Rows are points. Each copy is the shape, with its points in the same order, turned, moved and blurred by noise. Say if it was mirrored as well.
(in the rows, 128 means zero)

Shape (6 x 2):
[[ 88 109]
 [ 96 123]
 [100 128]
 [165 103]
 [130 160]
 [158  94]]
Copy 1 (6 x 2):
[[ 84 105]
 [ 91 121]
 [ 96 131]
 [164 110]
 [116 164]
 [157 100]]
Copy 1 is: only turned
Copy 2 (6 x 2):
[[ 76 133]
 [ 91 144]
 [ 92 138]
 [156 109]
 [134 172]
 [144  92]]
Copy 2 is: only turned
Copy 3 (6 x 2):
[[ 93 128]
 [ 97 137]
 [103 146]
 [166 114]
 [133 174]
 [160 108]]
Copy 3 is: only turned
Copy 4 (6 x 2):
[[177 150]
 [161 157]
 [155 157]
 [126  94]
 [111 158]
 [136  92]]
Copy 4 is: mirrored

Shape (9 x 4):
[[123 154 158 122]
 [ 86 117 126 109]
 [145  68 118 117]
 [119  92  90 108]
 [140 127  94 152]
 [168 141 148  77]
 [127 178  93 128]
 [ 97 155 124 117]
 [105 147 188 131]]
Copy 1 (9 x 4):
[[128 153 158 128]
 [ 94 131 116 104]
 [159 102  88  95]
 [127 125  72 103]
 [141 134  89 155]
 [170 178 139  89]
 [119 183 105 160]
 [ 98 159 127 129]
 [115 133 185 124]]
Copy 1 is: only turned
Copy 2 (9 x 4):
[[137 153 162 111]
 [108 102 150 112]
 [157  83 111 154]
 [120  86 103 130]
 [111 138 110 160]
 [180 146 121  91]
 [ 94 168 110 113]
 [100 138 149 102]
 [140 144 199 114]]
Copy 2 is: only turned

Shape (13 x 8):
[[154 123 152 173 124 128 126 142]
 [131 137 140 171 106 149 118 128]
 [181 132 124  99 106 129 117  82]
 [175  98 129  87 131 146 110  86]
 [108 174 136 128 181  98 140 127]
 [111 117 172 174  93 118 104 153]
 [144 128 181 146 110 119 115 111]
 [148 120 166 156 117 140 116  99]
 [115 138 114 144 197  62 179 126]
 [160 111 127  78  95 137 130  83]
 [146 135 169 151 106 126  88 156]
 [143 150 114 137 156  75 138 101]
 [154 110 109 108 130 128  93  68]]
Copy 1 (13 x 8):
[[120  89  96 155 162 132 106 128]
 [101  94  90 155 137 158 106 118]
 [165 107 100 107 105 138 109  60]
 [182  88 138 113 104 144  94  85]
 [121 174 135 145 137 113 144 133]
 [ 80  69  93 149 126 111  94 147]
 [109  98 108 142 132 110  95  97]
 [124  84 115 157 129 126 104  90]
 [163 161 134 157 142 102 189 155]
 [152  98 127  94  88 152 126  71]
 [103 100  98 123 144 120  68 126]
 [157 150 102 147 126 106 153 114]
 [175 114 122 149  83 142 106  86]]
Copy 1 is: mirrored
Copy 2 (13 x 8):
[[136 113 169 164 128 149 121 153]
 [125 123 142 180 115 161 123 148]
 [166 173 134 127 121 144 119  93]
 [144 150 135  94 121 159 101  75]
 [ 77 165 153 144 182 135 155 132]
 [ 99 111 174 183 101 124  98 152]
 [117 134 188 167 105 143 112 112]
 [136 123 164 161 118 163 113 110]
 [ 93 133 145 133 203  97 187 125]
 [151 160 120  98  81 149 131  78]
 [120 144 171 166 117 146  85 153]
 [133 159 139 150 173 114 154 106]
 [147 153 110 131 137 145 101  66]]
Copy 2 is: only turned
Copy 3 (13 x 8):
[[177  99 120 134 105 104 109 156]
 [147 107  98 123  91  97 117 168]
 [159 156  92  90  98 125 111  87]
 [145 127 105  72 113 150 109  85]
 [139 156 151 122 164 103 153 165]
 [138  93 148 139  68  95  96 172]
 [160 118 142 100  88  88 111 137]
 [160 103 119  91  95  94 112 135]
 [144 134 155 166 200  96 157 128]
 [135 145 104  90  85 138 128  75]
 [164 123 141 122  78 117  86 170]
 [144 158 126 138 161  88 122 120]
 [121 136  93  81 124 127  93  94]]
Copy 3 is: mirrored
Copy 4 (13 x 8):
[[146 112 127 162 131 134 134 140]
 [125 144 126 158 115 144 126 131]
 [161 134 123  74 126 112 105  98]
 [145 111 110  57 143 127 110 113]
 [112 176 172 130 191  96 161 149]
 [104 115 146 182 103 125 107 153]
 [139 114 166 140 124 134 103 132]
 [142 117 152 135 127 144 108 110]
 [130 131 163 149 197  65 202 128]
 [140 124 127  52 113 110 122 112]
 [131 128 132 160 124 126  90 163]
 [129 147 145 134 176  75 153 110]
 [122 114 107  75 153 114 101  85]]
Copy 4 is: only turned
